Every row gives one point. The ring and each string are closed loops that go straight from each point to the next, and from the last back to the first. Before rounding, they use only three directions, however many columns there are. Count how often each string passes through the ring. Passing back the other way cancels.
In the rows, zero is written as 128.

Ring (8 x 3)
[[180 140 111]
 [146 170 120]
 [105 177 134]
 [ 73 153 151]
 [ 75 109 140]
 [102  90 115]
 [154  86  96]
 [186 107 102]]
String (31 x 3)
[[121 154 164]
 [106 167 179]
 [111 146 165]
 [ 77 172 176]
 [ 47 194 129]
 [ 69 175  98]
 [ 98 144 124]
 [103 126 167]
 [ 74 128 197]
 [ 31 155 174]
 [ 47 162 131]
 [ 96 144 115]
 [100 129 157]
 [ 96 124 191]
 [ 91 132 193]
 [113 127 172]
 [ 74 167 185]
 [ 61 199 145]
 [ 78 192 105]
 [109 156 118]
 [127 146 160]
 [126 167 157]
 [114 213 125]
 [112 190  99]
 [109 175  87]
 [130 141 128]
 [151 147 170]
 [130 196 133]
 [108 211  99]
 [ 97 194  82]
 [123 143 132]]
Times through: 5
String (23 x 3)
[[ 84 131  98]
 [ 45 103 137]
 [ 41 112 146]
 [ 51 136 127]
 [104 141 107]
 [114 119 156]
 [ 82 132 183]
 [ 44 168 171]
 [ 55 178 129]
 [ 40 187 154]
 [ 53 177 149]
 [ 68 173 102]
 [116 129 135]
 [100 118 184]
 [ 57 122 194]
 [ 73 110 182]
 [ 44 115 154]
 [ 58 130 107]
 [ 93 128 109]
 [109  97 151]
 [ 94  81 157]
 [ 69  86 133]
 [ 61 112 103]]
Times through: 3

Ring (10 x 9)
[[202 117 132 109  91 105 152 150 158]
 [198 142 130 125  94  99 136 133 153]
 [166 161 133 153 106 107 101 118 137]
 [124 159 137 178 118 125  70 117 120]
 [ 84 141 152 187 133 151  47 131 108]
 [ 73 123 171 173 143 164  44 147 111]
 [ 87 101 190 140 146 168  63 167 125]
 [110  90 189 121 139 162  85 175 136]
 [158  85 165 102 114 139 130 176 151]
 [190  98 142 102  96 117 151 164 157]]
String (6 x 9)
[[ 97  77 141 157 116 164  94 173 118]
 [ 45 109 203 164 164 186  24 162 109]
 [ 66 130 245 131 184 177  18 158 127]
 [110 110 218 110 156 160  68 168 142]
 [146  90 221  74 146 151 104 185 161]
 [136  57 149 116 108 155 132 191 140]]
Times through: 0
String (13 x 9)
[[ 97 144 213 138 161 154  41 143 130]
 [ 64 152 205 170 166 164  14 134 113]
 [ 55 151 137 222 134 157  24 119  90]
 [105 135 107 200 104 137  77 127 106]
 [129 134 125 172 107 129  90 132 121]
 [140 141 153 148 120 127  88 135 133]
 [137 136 118 172 102 124  97 130 123]
 [126 159  87 211  92 117  84 107 107]
 [106 177 139 198 126 128  47 105 110]
 [ 80 176 178 188 152 145  19 113 110]
 [ 44 137 133 226 133 166  24 127  86]
 [ 72 107 109 209 110 160  67 144  95]
 [112 121 154 157 125 146  78 147 123]]
Times through: 1

Ring (6 x 14)
[[158 120  77  82  88 110 128 105 174 122 174 137  36  95]
 [113 171  78 133 114 136 107 162 131 121 161 157  83  71]
 [ 95 156  90 167 149 135 103 186  96 131 118 159 132  86]
 [ 94  88 127 150 161 128 121 161  89 154  80 143 168 133]
 [118  51 142  88 124 125 142 106 132 160 106 127 132 152]
 [156  50 118  60  98 106 148  76 169 147 137 121  73 143]]
String (27 x 14)
[[ 85  92 123 185 188 124 113 186  63 155  53 147 195 134]
 [122  76  95 194 199  91 114 177  71 145  43 140 166 137]
 [114  87 100 183 187 103 114 175  77 145  58 143 163 131]
 [ 92  90 110 209 208 111 108 199  50 152  34 148 201 134]
 [104  80 107 201 205 103 112 188  58 151  36 144 189 139]
 [124  74 101 174 183  96 119 163  85 146  58 138 155 138]
 [127  81 103 146 158 104 123 146 106 144  86 137 132 131]
 [105 106 121 112 123 137 126 137 124 146 126 142 124 117]
 [ 83 108 142 100 115 156 128 137 122 154 131 144 142 120]
 [101  93 132 103 122 140 130 130 124 152 121 139 132 127]
 [ 84  78 161  80 110 157 139 117 128 164 124 136 149 139]
 [100  31 174  63 114 142 152  92 133 174 105 123 154 168]
 [136  15 147  74 125 109 153  84 140 165  94 116 127 172]
 [158  30 114  98 137  88 144  96 139 151  92 119 105 159]
 [139  72 109 102 126 108 134 113 138 144 116 130 101 133]
 [117  93 124  85 106 134 134 114 144 147 140 136 104 123]
 [110  75 149  49  85 148 146  89 159 157 152 130 106 135]
 [121  42 158  36  86 137 155  70 165 164 141 121 106 155]
 [139   7 156  42 103 116 161  61 160 168 114 112 111 176]
 [150   8 136  78 130  96 153  81 143 162  89 113 117 174]
 [154  33 111 114 149  86 140 108 128 151  81 121 115 157]
 [131  83 108 115 132 112 130 126 129 143 113 135 110 128]
 [123  81 116 114 133 118 130 128 125 147 110 135 120 131]
 [134  60 109 136 157  98 130 133 111 148  80 131 132 143]
 [107  99 121 115 128 132 126 137 121 147 118 141 127 122]
 [ 73 118 144 108 118 164 124 148 114 154 130 148 152 115]
 [ 60 103 147 156 164 154 117 179  72 162  78 150 202 130]]
Times through: 3

Ring (7 x 14)
[[166 113 140 144 129 118 182  24  80 185 121 133 106  67]
 [195 130 172 127  99 160 138  46 101 183 134 143 107 114]
 [186 158 183 108  72 185  64 130 139 151 141 136 124 198]
 [124 163 134 112  97 138  47 189 151 118 120 112 142 213]
 [ 68 151  84 128 134  80  76 203 140 103 101  90 152 184]
 [ 70 129  79 146 149  61 141 150 107 124 108  90 142 128]
 [118 108 105 156 150  77 197  57  76 166 117 111 119  65]]
String (32 x 14)
[[118 142 117 128 122 110 102 138 124 135 111 112 133 153]
 [128 154 136 119 100 134  74 167 137 127 127 112 138 192]
 [119 158 135 118  97 134  64 188 143 119 130 107 143 208]
 [102 144 108 129 125 100  99 157 127 126 112 104 139 162]
 [ 74 138  76 135 150  66 110 158 122 119  91  96 142 140]
 [ 99 139 104 134 129  94 112 151 120 128 114 102 139 152]
 [ 86 134  88 138 143  76 123 144 115 128 102  99 138 134]
 [ 63 131  68 144 157  53 131 153 112 120  95  90 143 126]
 [ 29 127  46 154 169  26 146 178 107 106  98  73 153 126]
 [ 46 126  66 154 155  44 152 170 103 113 115  76 150 131]
 [ 97 132 107 143 129  90 138 142 107 133 127  98 138 140]
 [123 135 129 136 115 115 128 129 111 142 133 109 132 148]
 [ 76 132  90 145 139  72 136 159 110 122 120  89 144 143]
 [ 44 133  62 147 155  46 129 184 115 107 105  78 152 144]
 [ 78 142  96 138 129  84 110 182 123 114 122  89 148 169]
 [110 144 122 131 113 112 104 160 124 128 129 103 140 171]
 [110 140 112 132 125 103 110 143 120 133 115 107 135 151]
 [121 146 129 127 109 122  96 153 127 132 127 109 136 172]
 [114 157 128 119 102 127  65 189 143 117 126 105 144 205]
 [125 170 144 108  84 150  32 213 159 110 132 109 147 239]
 [149 159 159 114  83 159  63 167 142 132 139 119 136 209]
 [128 139 126 129 118 117 110 125 119 142 117 115 130 147]
 [130 153 129 117 109 129  71 152 138 132 110 118 134 178]
 [173 168 174 100  72 183  34 160 155 137 130 133 130 220]
 [225 175 227  92  33 238  22 147 158 152 163 149 122 247]
 [233 170 235  96  31 242  40 132 149 160 173 151 119 237]
 [174 149 172 118  83 168  89 120 127 153 142 131 124 177]
 [138 140 133 127 114 125 109 119 119 146 119 119 127 147]
 [152 152 147 115  99 147  74 134 135 142 119 126 128 176]
 [199 177 203  92  47 216  13 167 164 140 148 141 129 249]
 [160 168 165 103  77 173  34 172 156 130 129 127 134 224]
 [121 160 125 112 107 129  51 178 149 121 108 114 139 199]]
Times through: 2

Ring (9 x 14)
[[ 87 118  60 144 166 124 125 128  88 170 100 138  97 171]
 [117  97  76 150 149 105 116  94  91 146 127  95 103 162]
 [129  90  86 147 134  95 108  86 103 116 149  77 121 157]
 [119  99  84 132 120  91  92 108 131  70 171  79 158 157]
 [107 123  99 115 113 100 104 148 151  39 169 113 193 152]
 [123 135 136 115 113 110 145 157 141  46 146 138 193 140]
 [140 142 168 122 123 123 191 155 116  81 111 163 172 131]
 [125 146 150 128 142 134 196 158  99 122  87 179 145 139]
 [ 82 140  82 135 167 138 153 158  91 165  82 176 112 165]]
String (29 x 14)
[[ 79 116  48 139 159 118 104 132 103 148 119 128 112 174]
 [ 99 121  83 132 143 115 123 136 113 115 127 129 137 161]
 [140 101 114 147 137 105 143  95  92 127 126 101 118 148]
 [156  89 121 153 132  97 141  74  88 126 134  81 112 145]
 [157  73 102 157 128  84 113  54  92 118 156  49 110 150]
 [111  84  53 142 129  85  67  88 122  94 175  57 134 168]
 [ 81 110  45 127 135 100  72 133 136  86 163  99 153 172]
 [108 116  90 130 133 107 116 130 121  93 143 115 150 157]
 [150  99 127 136 114  92 128  98 119  71 160  83 157 141]
 [110 103  78 117 101  81  64 126 165  14 205  70 201 157]
 [ 66 125  45 104 112  94  49 169 180  14 197 104 213 171]
 [ 81 130  72 108 116 102  82 167 164  33 175 120 201 163]
 [ 69 141  70  97 110 104  76 190 182   7 183 133 226 163]
 [ 92 138  97 109 119 111 113 172 153  44 155 140 197 155]
 [111 130 113 123 128 114 137 149 127  80 135 137 166 150]
 [149 126 160 129 119 112 174 131 114  78 127 133 165 132]
 [183 140 226 122 103 117 227 143 115  52 116 156 190 109]
 [168 151 218 120 113 127 232 159 112  67 101 177 185 113]
 [106 155 136 116 136 133 175 182 122  92 103 185 171 144]
 [105 135 109 126 140 123 148 154 115 107 115 153 151 152]
 [135 129 143 134 136 122 178 134  99 115 105 148 140 140]
 [150 136 171 139 142 132 215 135  81 138  79 168 128 131]
 [ 76 164 103 128 174 156 188 190  89 173  54 221 118 160]
 [ 66 155  79 130 177 150 165 182  90 177  64 205 111 168]
 [ 55 146  52 128 172 141 130 177 103 161  87 183 118 176]
 [103 126  94 134 149 122 142 139 103 131 110 144 129 158]
 [124 118 113 144 150 121 160 119  86 148 101 136 112 151]
 [ 84 117  54 152 180 131 135 122  70 205  80 146  71 174]
 [ 72 113  33 149 177 125 109 123  82 192  97 134  79 181]]
Times through: 5

Ring (7 x 14)
[[143 106 140  87  86 150 127 130 142 197 134  77 166 131]
 [142 162 132  62 135 146 132  79 107 197  97 110 144 129]
 [120 191 120  96 182 129 146  75  79 141  87 166 102 132]
 [125 169 121 130 164 115 153  95  84 125 110 176  84 144]
 [128 115 128 171 119 110 153 146 112 111 151 160  87 153]
 [104  64 133 183  91 131 142 207 148  98 176 121 136 135]
 [113  66 137 144  79 146 132 194 158 137 166  88 166 127]]
String (27 x 14)
[[ 97 231 111  71 232 140 145  52  58 128  54 182 109 114]
 [132 211 120  70 188 131 145  46  70 165  72 164 102 133]
 [151 167 129  92 138 124 144  73  94 179 105 141 104 146]
 [115 141 126 121 144 134 142 125 108 132 120 141 123 131]
 [ 99 173 117 121 185 130 148 108  86 108  99 172 107 126]
 [112 188 115 132 192 114 156  88  70 105  97 196  75 139]
 [155 160 126 144 138  97 159  85  83 141 126 182  56 167]
 [163 123 134 142  97 106 151 110 111 163 146 144  84 165]
 [129 118 130 139 116 125 144 137 119 138 140 135 115 143]
 [ 88 108 123 171 140 130 146 179 121  80 146 152 122 127]
 [ 88  49 129 228  95 119 151 239 148  52 194 145 116 139]
 [122  49 137 195  66 121 145 211 155 109 192 117 125 148]
 [142  93 137 142  84 126 141 151 135 155 157 113 125 148]
 [113  97 131 149 109 134 140 168 133 123 151 122 135 133]
 [ 86  98 126 159 130 141 140 187 132  91 147 131 143 120]
 [139  97 136 139  89 127 141 149 134 153 154 115 126 145]
 [103  96 129 158 117 134 142 177 132 107 152 129 134 130]
 [ 72  78 124 195 128 134 145 219 137  56 165 144 134 122]
 [101  60 129 221  95 113 153 219 141  66 189 150 104 147]
 [163  87 138 178  69  99 154 147 127 146 176 140  80 173]
 [147 118 133 140 104 116 147 125 117 152 144 137 101 154]
 [110 136 124 145 147 124 148 136 105 110 128 157 107 136]
 [153 146 130 124 122 113 149  95 100 161 127 149  89 156]
 [150 140 132 115 117 122 145 101 108 168 126 135 106 150]
 [107 148 123 123 156 134 143 124 103 122 115 149 121 127]
 [ 83 205 111 101 221 138 146  89  70 100  74 183 110 113]
 [ 93 175 118 108 188 140 143 109  89 113  93 161 122 118]]
Times through: 4
String (24 x 14)
[[147 157 129 101 133 124 144  86  99 171 112 140 106 146]
 [135 214 117  97 194 114 154  45  59 145  79 191  71 145]
 [110 202 113 127 205 113 157  77  62 103  89 205  69 139]
 [101 149 120 140 164 127 148 130  98 103 118 165 107 130]
 [135 129 130 130 120 124 145 123 113 146 133 137 111 144]
 [167 122 133 163  97  93 158 112 105 149 154 162  61 175]
 [124 104 127 197 116 101 159 162 112  90 164 173  74 158]
 [ 98  98 125 187 127 120 151 183 122  78 158 158 106 138]
 [ 81  74 124 212 121 123 150 220 135  51 174 155 116 132]
 [108  45 134 212  75 120 147 226 154  84 196 128 121 145]
 [149  86 139 145  73 123 141 152 139 161 163 109 123 152]
 [138  94 136 138  88 129 140 152 136 154 154 111 130 144]
 [116  34 141 169  52 142 133 222 174 131 190  79 166 133]
 [ 78  33 136 165  77 162 126 249 179 101 181  74 198 108]
 [ 95  92 131 135 115 152 132 183 143 121 145 104 166 116]
 [135 106 136 116  96 139 135 140 134 166 141 102 144 136]
 [168  97 145  85  60 142 128 120 147 223 144  68 158 144]
 [168 111 147  49  66 157 120 102 147 248 126  49 181 133]
 [104 139 128  88 144 157 130 128 121 151 108 108 165 112]
 [133 134 132 103 121 138 137 116 118 166 122 117 135 134]
 [157 143 135  84 110 133 137  89 114 199 117 111 128 144]
 [147 197 128  42 160 143 134  43  88 207  74 125 130 130]
 [ 96 198 117  78 203 147 139  82  80 133  73 157 130 112]
 [114 155 124 110 156 136 142 112 102 136 109 144 123 128]]
Times through: 4

Ring (7 x 14)
[[130 105 130 132 149  81 155 129 133 102 146 177 121 109]
 [147 101 101 140 100 128 116 115 120 167 147 122 124 141]
 [151 120  89 143  78 159 101 104 104 208 140  76 120 148]
 [136 148 105 137 105 146 128 106  99 186 131  81 114 121]
 [126 153 122 130 115 115 150 115 118 150 129 119 118  85]
 [122 137 135 125 125  80 165 128 140 110 135 168 125  65]
 [122 116 141 126 156  65 171 134 141  83 143 194 122  84]]
String (26 x 14)
[[128 133 129 125 104  85 156 127 146 123 136 165 131  63]
 [118 131 147 119 124  50 179 138 163  80 137 209 134  36]
 [118 124 147 121 142  50 180 138 157  73 140 211 129  51]
 [126 118 135 126 129  70 163 132 148  98 142 188 128  74]
 [128 122 129 130 136  89 156 126 131 115 140 162 121  96]
 [122 124 135 130 163  83 166 127 124 100 140 167 115 101]
 [122 119 137 130 169  80 167 128 125  94 141 172 114 105]
 [134 115 120 133 125 101 143 123 128 131 142 150 122 109]
 [132 121 121 133 131 105 145 121 122 133 140 143 119 112]
 [133 109 122 136 150 101 146 123 118 122 145 151 115 129]
 [153  83  97 143 100 128 108 117 122 167 153 128 125 157]
 [147 101 101 142 111 132 116 114 112 168 147 115 119 152]
 [135 122 114 137 130 120 137 116 111 148 140 123 115 128]
 [137 123 110 138 123 126 132 114 109 158 139 114 116 131]
 [153 118  85 146  82 167  97 102  97 215 141  67 117 162]
 [161 121  72 148  47 188  79  95  96 249 139  41 122 164]
 [153 130  83 144  63 172  95 100 100 227 137  58 121 145]
 [142 127 103 136  87 133 122 112 119 178 138 107 124 116]
 [132 136 116 135 125 122 141 114 110 154 135 114 115 115]
 [129 160 113 136 128 143 140 105  91 174 127  79 107 118]
 [129 164 111 134 110 142 139 106  99 180 125  80 112 104]
 [122 173 122 130 127 128 155 109 101 160 122  94 110  88]
 [118 166 131 128 139 109 165 116 110 136 125 119 112  80]
 [126 158 124 126  97 107 153 118 130 149 128 127 125  63]
 [130 140 121 128 101 104 147 120 133 144 134 138 126  78]
 [131 133 121 129 105 102 146 121 133 140 136 143 126  84]]
Times through: 2
